Rows are points. The points of each table are mixes of a few directions, plus a little noise. Count the directions of each table, and those that both share. Where both have some left over, give the other angles between the two spaces (their principal angles), to ten degrees, smallest first.

First:
0: -0.03  0.01 -0.04
1:  0.66 -0.10  0.87
2: -0.28  0.05 -0.36
3: -0.37  0.05 -0.47
Second (7 x 3):
0:  0.30  0.33 -0.31
1: -0.18 -0.22  0.19
2: -0.05 -0.05  0.06
3:  0.13  0.15 -0.14
4: -0.41 -0.45  0.42
5:  0.62  0.69 -0.64
6: -0.44 -0.50  0.43
Directions: first 1, second 1, shared 0; angles 80

First, 7 rows:
0:  0.11 -0.28 -0.55 -0.55 -0.10  0.29 -0.35  0.03
1:  0.11 -0.28 -0.55 -0.55 -0.10  0.29 -0.36  0.03
2:  0.04 -0.09 -0.19 -0.19 -0.03  0.10 -0.13  0.01
3: -0.24  0.61  1.23  1.22  0.21 -0.64  0.78 -0.07
4:  0.00  0.01  0.02  0.02  0.00 -0.01  0.01  0.00
5: -0.10  0.26  0.52  0.52  0.09 -0.28  0.33 -0.03
6:  0.09 -0.24 -0.48 -0.47 -0.08  0.25 -0.30  0.03
Second, 7 rows:
0: -0.39 -0.29  0.21  0.00  0.11 -0.08  0.03 -0.72
1:  0.58 -0.35 -0.15 -0.13 -0.26 -0.20  0.58 -0.12
2: -0.52  0.94  0.30  0.48  0.32  0.22 -0.70  0.88
3:  0.27  0.78  0.03  0.47 -0.02 -0.11  0.05  0.74
4: -0.38 -0.52  0.41 -0.17  0.13  0.17 -0.09 -0.18
5:  0.34 -0.34 -0.37 -0.36 -0.19  0.03  0.12 -0.11
6:  0.11 -0.21 -0.44 -0.28 -0.11 -0.03 -0.01 -0.49
Directions: first 1, second 4, shared 1

First:
0: -0.61  0.04  0.11 -0.25  0.33 -0.21  0.57  0.36  0.13  0.24  0.28  0.48
1: -0.05 -0.08  0.02 -0.27  0.15 -0.11 -0.13  0.20 -0.18  0.49  0.44  0.65
2:  0.12  0.07 -0.23 -0.09  0.00 -0.34 -0.25 -0.16  0.09  0.21 -0.82 -0.91
3: -0.05  0.18  0.03 -0.05  0.02  0.12  0.03  0.78  0.16 -0.03 -0.02  0.61
4: -0.08 -0.10  0.32  0.49 -0.79  0.66 -0.59 -0.25 -0.40 -0.29  0.73 -0.14
5:  0.50 -0.02 -0.23 -0.03  0.31 -0.25 -0.01 -0.34  0.14 -0.26 -0.61 -0.42
6: -0.07 -0.09 -0.01  0.14  0.10 -0.08  0.47 -0.71  0.09 -0.36 -0.15 -0.64
7:  0.55 -0.10  0.04  0.34 -0.90  0.75 -0.19 -0.43 -0.32  0.20  0.53  0.26
8: -0.31  0.16  0.04 -0.17 -0.05  0.07  0.35  0.70  0.15  0.37  0.11  0.65
9:  0.25 -0.08 -0.27 -0.14  0.56 -0.64 -0.09 -0.66  0.13 -0.21 -0.86 -1.09
10: -0.24  0.03  0.19  0.01  0.25  0.04 -0.15  0.49  0.00 -0.35  0.36  0.54
Second (8 x 12):
0:  0.30  0.04 -0.09 -0.09 -0.31  0.19 -0.04  0.27 -0.06  0.51  0.12  0.56
1:  0.13 -0.04  0.05  0.05 -0.26  0.34  0.27 -0.07 -0.09  0.16  0.46  0.55
2: -0.10 -0.05  0.07  0.09  0.02  0.05  0.17 -0.18  0.00 -0.23  0.15 -0.03
3: -0.32 -0.15  0.25  0.25  0.15  0.14  0.50 -0.54  0.00 -0.67  0.49 -0.12
4:  0.17  0.00 -0.03 -0.03 -0.18  0.14  0.04  0.09 -0.04  0.27  0.15  0.36
5: -0.06 -0.02  0.02  0.02  0.06 -0.07  0.02 -0.07  0.03 -0.16 -0.01 -0.16
6: -0.43 -0.11  0.21  0.23  0.33 -0.09  0.35 -0.55  0.05 -0.82  0.18 -0.54
7:  0.39  0.33 -0.51 -0.53  0.12 -0.74 -1.33  1.06  0.12  0.93 -1.56 -0.66
Directions: first 6, second 2, shared 2

First:
0:  0.43  0.44 -0.22  0.00 -0.09  0.05  0.18 -0.19  0.16 -0.05 -0.08  0.17  0.04 -0.37 -0.66  0.01 -0.31 -0.17  0.06 -0.11  0.11  0.35 -0.34 -0.36
1: -0.75 -0.82  0.11  0.03  0.08  0.12 -0.35  0.39 -0.29 -0.19  0.02 -0.51 -0.21  0.74  1.10  0.11  0.65  0.37 -0.08  0.36 -0.23 -0.63  0.78  0.36
2:  0.06 -0.40 -0.13 -0.04 -0.04 -0.20  0.06  0.12  0.03 -0.21  0.19  0.33 -0.20  0.03  0.44 -0.01  0.22  0.35  0.16 -0.06  0.11 -0.22  0.19  0.01
3:  0.20  0.14 -0.21 -0.12 -0.20 -0.07  0.20 -0.12  0.30 -0.31 -0.29  0.20 -0.16 -0.15 -0.35  0.24 -0.11 -0.24  0.13 -0.04  0.17  0.25 -0.28 -0.39
4: -0.54  0.19  0.18  0.01  0.25  0.34 -0.28 -0.13  0.30 -0.14 -0.43 -0.12  0.11  0.12  0.29  0.03  0.12  0.09 -0.36  0.27 -0.47 -0.22 -0.35 -0.19
5:  0.05  0.06 -0.05  0.10  0.29  0.19 -0.14 -0.04  0.01  0.04  0.23  0.21  0.24 -0.16  0.23 -0.32 -0.01  0.48 -0.19  0.03 -0.28 -0.23 -0.12 -0.08
6: -0.01 -0.24  1.24 -0.21 -0.12 -1.14  0.39  0.13 -0.50  1.24  0.74  0.05  0.07  0.16 -0.23 -0.12 -0.14 -1.07  0.29 -0.65  0.65  0.44  0.25  1.60
7:  0.57  0.64 -0.88  0.16 -0.14  0.74 -0.02 -0.13  0.01 -0.44 -0.33 -0.29  0.08 -0.35 -0.88  0.11 -0.41  0.12  0.01  0.24 -0.10  0.30 -0.17 -0.97
Second (9 x 24):
0:  0.29  0.53  0.36  0.24  0.62  0.06 -0.13 -0.28 -0.07  0.73  0.67  0.53  0.68 -0.60 -0.14 -0.81 -0.38  0.44 -0.37 -0.29 -0.41 -0.06 -0.56  0.27
1:  0.18  0.34  0.23  0.14  0.41  0.04 -0.08 -0.18 -0.03  0.46  0.45  0.33  0.44 -0.36 -0.08 -0.52 -0.23  0.27 -0.21 -0.18 -0.26 -0.03 -0.35  0.19
2:  0.13  0.20  0.14  0.07  0.24  0.04 -0.04 -0.12 -0.03  0.28  0.26  0.22  0.26 -0.23 -0.06 -0.32 -0.14  0.18 -0.14 -0.09 -0.15 -0.01 -0.21  0.12
3: -0.32 -0.59 -0.42 -0.25 -0.68 -0.08  0.16  0.32  0.10 -0.81 -0.75 -0.58 -0.76  0.64  0.14  0.88  0.42 -0.49  0.37  0.31  0.45  0.05  0.62 -0.32
4: -0.25 -0.47 -0.34 -0.21 -0.56 -0.07  0.12  0.23  0.07 -0.67 -0.61 -0.47 -0.63  0.54  0.12  0.73  0.33 -0.40  0.31  0.24  0.36  0.06  0.52 -0.25
5: -0.16 -0.34 -0.22 -0.15 -0.38 -0.04  0.09  0.18  0.04 -0.47 -0.44 -0.33 -0.42  0.35  0.09  0.51  0.23 -0.29  0.21  0.18  0.24  0.03  0.35 -0.17
6:  0.24  0.43  0.28  0.18  0.51  0.05 -0.10 -0.24 -0.05  0.60  0.54  0.43  0.56 -0.47 -0.09 -0.67 -0.33  0.34 -0.27 -0.24 -0.34 -0.04 -0.45  0.24
7: -0.30 -0.50 -0.36 -0.20 -0.61 -0.07  0.15  0.30  0.08 -0.76 -0.66 -0.51 -0.69  0.59  0.14  0.81  0.37 -0.42  0.34  0.28  0.38  0.07  0.56 -0.25
8:  0.22  0.41  0.33  0.20  0.49  0.06 -0.12 -0.24 -0.04  0.59  0.54  0.43  0.56 -0.45 -0.12 -0.63 -0.29  0.35 -0.29 -0.22 -0.34 -0.04 -0.45  0.23
Directions: first 5, second 1, shared 1

First (8 x 32):
0: -0.06  0.46 -0.58 -0.13  0.70 -0.29  0.26 -0.10  0.15  0.13 -0.35  0.81  0.12 -0.42  0.24  0.80 -0.17 -0.22  0.57 -0.16  0.09 -0.55  0.35 -0.10  0.73 -0.17  0.31  0.30 -1.26 -0.65 -0.90  0.23
1: -0.10 -0.63  0.45  0.16  0.50 -0.32 -0.37 -0.50 -0.19 -0.35  0.17  0.20  0.03 -0.23  0.11  0.09 -0.11 -1.13 -0.05  0.04 -0.21 -0.42  0.24 -0.40  0.40 -0.14  0.55 -0.01 -0.14  0.67 -0.49  0.27
2:  0.16  0.63 -0.35  0.00 -0.39  0.50  0.40  0.28 -0.11  0.51  0.13  0.09 -0.21  0.40 -0.42 -0.38  0.05  1.71 -0.14  0.07  0.47  0.25 -0.76  0.35 -0.70  0.47 -0.70  0.44 -0.07 -0.21  0.26 -0.17
3: -0.08 -0.70  0.61  0.00 -0.20  0.12 -0.26 -0.55  0.09  0.20  0.36 -0.45 -0.23  0.02 -0.29 -0.56  0.25 -0.31 -0.95 -0.28 -0.10  0.22 -0.16 -0.07 -0.37  0.16  0.34 -0.28  0.94  0.69 -0.01 -0.03
4: -0.04  0.08 -0.02  0.32  0.03  0.06  0.23  0.07 -0.16 -0.18  0.05  0.00  0.07  0.26 -0.06  0.15 -0.10 -0.15  0.35  0.14 -0.25 -0.01  0.08  0.01  0.14 -0.11 -0.16  0.10 -0.25  0.23  0.12 -0.01
5: -0.18 -0.09 -0.07 -0.07 -0.17  0.06  0.26 -0.24  0.67  0.34 -0.21 -0.49 -0.01 -0.11 -0.01  0.22  0.31 -0.60 -0.29 -0.60 -0.44  0.46  0.54  0.18  0.19 -0.27  0.38 -0.55  0.52 -0.31  0.00 -0.19
6:  0.21 -0.04  0.06 -0.48 -0.45  0.00 -0.54  0.42 -0.05 -0.03 -0.01 -0.19 -0.10 -0.15  0.14 -0.55  0.09  0.80 -0.39  0.19  0.58  0.13 -0.40  0.07 -0.59  0.27 -0.23 -0.16  0.69 -0.35  0.48 -0.09
7:  0.11  0.28 -0.12  0.24  0.00 -0.13  0.02  0.57 -0.40 -0.62 -0.07  0.09  0.24  0.22  0.27  0.23 -0.30 -0.03  0.92  0.57 -0.10 -0.10  0.09 -0.02  0.18 -0.22 -0.48  0.12 -0.42 -0.04  0.47  0.00
Second (9 x 32):
0: -0.08  0.29 -0.08  0.18  0.47  0.48  0.19  0.23 -0.09  0.49  0.44  0.18  0.04  0.42 -0.46 -0.54  0.17  1.16 -0.18 -0.05  0.24  0.19 -0.65  0.30 -0.46  0.04 -0.20  0.58 -0.23  0.09 -0.20 -0.03
1: -0.10  0.19 -0.34  0.09  1.00 -0.70 -0.36  0.56  0.68  0.07 -0.02  0.46  0.30 -0.12 -0.63 -0.10  0.69 -0.39 -0.01 -0.12 -0.07 -0.53  0.48 -0.03 -0.29 -0.99  1.12 -0.01  0.57 -0.43 -0.54 -0.12
2: -0.21  0.46  0.00  0.31  0.05 -0.56  0.06  0.31  0.40  0.09 -0.21  0.34  0.23  0.21 -0.58  0.28  0.32  0.10 -0.18  0.03 -0.02 -0.66  0.10 -0.25 -0.38 -0.26  0.00  0.14  0.69  0.10 -0.04 -0.06
3:  0.68 -0.12 -0.52 -0.08 -0.89  0.03  0.23 -0.56 -0.48 -0.22 -0.19 -0.03 -0.58 -0.27 -0.13  0.01 -0.40  0.03  0.11  0.05  0.05  0.03  0.03  0.13  0.07  0.59 -0.21 -0.08 -0.80  0.01  0.24 -0.03
4: -0.01 -0.46  0.11 -0.16  0.43 -0.23 -0.39  0.11  0.19 -0.27 -0.06 -0.13  0.24 -0.29  0.29 -0.15  0.05 -0.67  0.01 -0.23 -0.14  0.04  0.35 -0.01  0.40 -0.37  0.34 -0.16 -0.09 -0.25 -0.13  0.17
5:  0.04  0.00  0.09 -0.02 -0.74 -0.55 -0.02 -0.22  0.06 -0.41 -0.52 -0.11 -0.03 -0.20  0.24  0.70 -0.15 -0.83  0.08  0.13 -0.19 -0.37  0.47 -0.41  0.23  0.12 -0.14 -0.45  0.46  0.14  0.31  0.02
6:  0.72  0.10 -0.75 -0.08 -0.65  0.82  0.52 -0.57 -0.76  0.29  0.35  0.01 -0.90 -0.02 -0.25 -0.41 -0.36  0.98  0.23  0.19  0.27  0.56 -0.52  0.50 -0.25  0.83 -0.15  0.17 -1.17  0.03  0.07 -0.25
7: -0.53  0.09  0.54 -0.16  0.06  0.53  0.03  0.07 -0.05  0.18  0.19 -0.27  0.14  0.16  0.75  0.34 -0.02 -0.06  0.20  0.21 -0.04  0.44 -0.18 -0.09  0.10  0.03 -0.10 -0.22  0.56  0.16  0.03 -0.09
8: -0.48 -0.56  0.91 -0.10  0.22  0.17 -0.28  0.09  0.01 -0.24 -0.02 -0.41  0.59  0.05  0.81 -0.08 -0.28 -0.33 -0.22 -0.23 -0.11  0.30 -0.09 -0.14  0.60  0.02 -0.73  0.04  0.03  0.19  0.23  0.42
Directions: first 5, second 5, shared 1; angles 60, 70, 80, 90

First (11 x 32):
0:  0.31 -0.40  0.58 -0.01 -0.26  0.06 -0.18  0.03 -0.78  0.18 -0.03 -0.42  0.38  0.22  0.14 -0.66 -0.46  0.08  0.62  0.74 -0.38 -0.05 -0.48 -0.18 -0.70  0.07 -0.18  0.38 -0.27 -0.23 -0.47 -0.29
1:  0.08 -0.09  0.14 -0.01 -0.07  0.01 -0.04  0.02 -0.19  0.03  0.00 -0.11  0.10  0.05  0.03 -0.17 -0.11  0.02  0.16  0.18 -0.10 -0.03 -0.12 -0.05 -0.18  0.01 -0.04  0.09 -0.07 -0.06 -0.13 -0.07
2:  0.35 -0.43  0.65 -0.01 -0.27  0.07 -0.18  0.04 -0.86  0.18 -0.04 -0.46  0.42  0.24  0.15 -0.71 -0.51  0.08  0.67  0.82 -0.43 -0.06 -0.52 -0.22 -0.78  0.07 -0.19  0.42 -0.32 -0.25 -0.53 -0.33
3: -0.38  0.49 -0.74  0.00  0.31 -0.06  0.20 -0.05  0.96 -0.20  0.02  0.52 -0.47 -0.28 -0.17  0.79  0.57 -0.10 -0.75 -0.92  0.47  0.06  0.59  0.23  0.87 -0.09  0.23 -0.47  0.35  0.27  0.58  0.36
4: -0.09  0.12 -0.18  0.00  0.08 -0.02  0.05 -0.01  0.25 -0.05  0.01  0.13 -0.12 -0.07 -0.04  0.19  0.14 -0.02 -0.19 -0.23  0.12  0.02  0.15  0.05  0.21 -0.02  0.05 -0.12  0.09  0.07  0.14  0.08
5: -0.16  0.19 -0.28  0.00  0.12 -0.02  0.08 -0.03  0.37 -0.07  0.00  0.20 -0.18 -0.10 -0.06  0.30  0.21 -0.04 -0.30 -0.35  0.19  0.03  0.22  0.09  0.34 -0.04  0.09 -0.18  0.13  0.11  0.23  0.14
6:  0.32 -0.40  0.59 -0.01 -0.25  0.06 -0.17  0.05 -0.79  0.16 -0.03 -0.43  0.39  0.22  0.14 -0.66 -0.47  0.09  0.61  0.76 -0.38 -0.06 -0.50 -0.19 -0.72  0.07 -0.17  0.40 -0.29 -0.23 -0.48 -0.29
7: -0.43  0.56 -0.80  0.01  0.33 -0.07  0.22 -0.06  1.07 -0.22  0.04  0.57 -0.51 -0.31 -0.18  0.90  0.63 -0.10 -0.84 -1.01  0.53  0.08  0.66  0.27  0.97 -0.11  0.25 -0.52  0.40  0.32  0.66  0.39
8:  0.17 -0.23  0.33 -0.01 -0.14  0.03 -0.09  0.02 -0.45  0.09 -0.02 -0.25  0.22  0.13  0.08 -0.38 -0.27  0.05  0.35  0.42 -0.22 -0.04 -0.27 -0.11 -0.41  0.05 -0.09  0.23 -0.16 -0.13 -0.27 -0.16
9: -0.46  0.59 -0.86  0.01  0.38 -0.08  0.24 -0.06  1.15 -0.24  0.03  0.64 -0.56 -0.34 -0.18  0.96  0.68 -0.13 -0.91 -1.08  0.56  0.07  0.70  0.28  1.04 -0.11  0.27 -0.56  0.41  0.33  0.70  0.42
10:  0.29 -0.37  0.55  0.00 -0.23  0.05 -0.15  0.04 -0.72  0.15 -0.02 -0.38  0.35  0.20  0.12 -0.60 -0.43  0.08  0.57  0.68 -0.35 -0.06 -0.44 -0.17 -0.65  0.07 -0.15  0.35 -0.26 -0.21 -0.44 -0.28
Second, 9 rows:
0: -0.42 -0.20 -0.36  0.35 -0.55  0.12  0.18  0.09  0.04  0.07  0.10 -0.26  0.51  0.44  0.38  0.13 -0.05  0.20 -0.17  0.12  0.51  0.10  0.28 -0.52 -0.11 -0.61 -0.30  0.19  0.05 -0.25  0.41 -0.03
1:  0.51 -0.03  0.66 -0.36  1.19 -0.66  0.64  0.13 -0.51 -0.10 -0.58  0.56 -0.67 -1.03 -0.34  0.43 -0.15 -0.02  0.31 -0.11 -1.11 -0.52 -1.06  1.21  0.19  1.42  0.15 -0.15  0.43  0.87 -0.52  0.78
2: -0.01  0.26 -0.15 -0.11 -0.47  0.48 -0.75 -0.19  0.42  0.04  0.38 -0.18  0.02  0.31 -0.16 -0.52  0.20 -0.24 -0.09 -0.11  0.33  0.30  0.68 -0.38 -0.11 -0.55  0.19 -0.02 -0.38 -0.44  0.00 -0.76
3: -0.14  0.16  0.18 -0.15  0.08 -0.27 -0.15  0.04  0.49 -0.11  0.40 -0.29 -0.13  0.10 -0.75 -0.15 -0.15  0.52  0.04  0.09 -0.36  0.35 -0.28  0.43 -0.16  0.44  0.12 -0.46 -0.45  0.61 -0.48  0.74
4:  0.08 -0.31 -0.06  0.11  0.12  0.10  0.60  0.23 -0.77  0.22 -0.69  0.53  0.12 -0.56  0.91  0.49  0.04 -0.41  0.03 -0.26 -0.07 -0.63  0.03 -0.05  0.09 -0.06 -0.30  0.65  0.77 -0.24  0.44 -0.63
5:  0.21  0.10 -0.10 -0.18  0.31  0.14 -0.10  0.40 -0.16  0.06 -0.23  0.29 -0.22 -0.38  0.42  0.11 -0.11  0.18  0.17 -0.30 -0.33  0.10  0.01 -0.02  0.01  0.15 -0.08 -0.06 -0.03  0.21 -0.27 -0.26
6:  0.28  0.13 -0.20  0.10 -0.03  0.19 -0.44 -0.34  0.06 -0.17  0.13 -0.15 -0.08  0.55  0.18 -0.33  0.13 -0.27 -0.05  0.26  0.65  0.24  0.19 -0.68  0.32 -0.54  0.20 -0.20 -0.26 -0.69  0.16 -0.20
7: -0.62 -0.15  0.31  0.12 -0.68 -0.25  0.20 -0.46  0.47  0.07  0.50 -0.44  0.40  0.26 -1.05 -0.14  0.14 -0.12 -0.25  0.20  0.03 -0.20  0.04  0.58 -0.39  0.08  0.07  0.21  0.07  0.18  0.23  0.36
8:  0.09  0.05 -0.29  0.11  0.01  0.13 -0.17  0.10 -0.03 -0.08  0.00 -0.06  0.02  0.30  0.41 -0.03 -0.07  0.17  0.01  0.09  0.33  0.26  0.09 -0.56  0.16 -0.35 -0.06 -0.17 -0.19 -0.26  0.02 -0.03
Directions: first 1, second 5, shared 0; angles 90
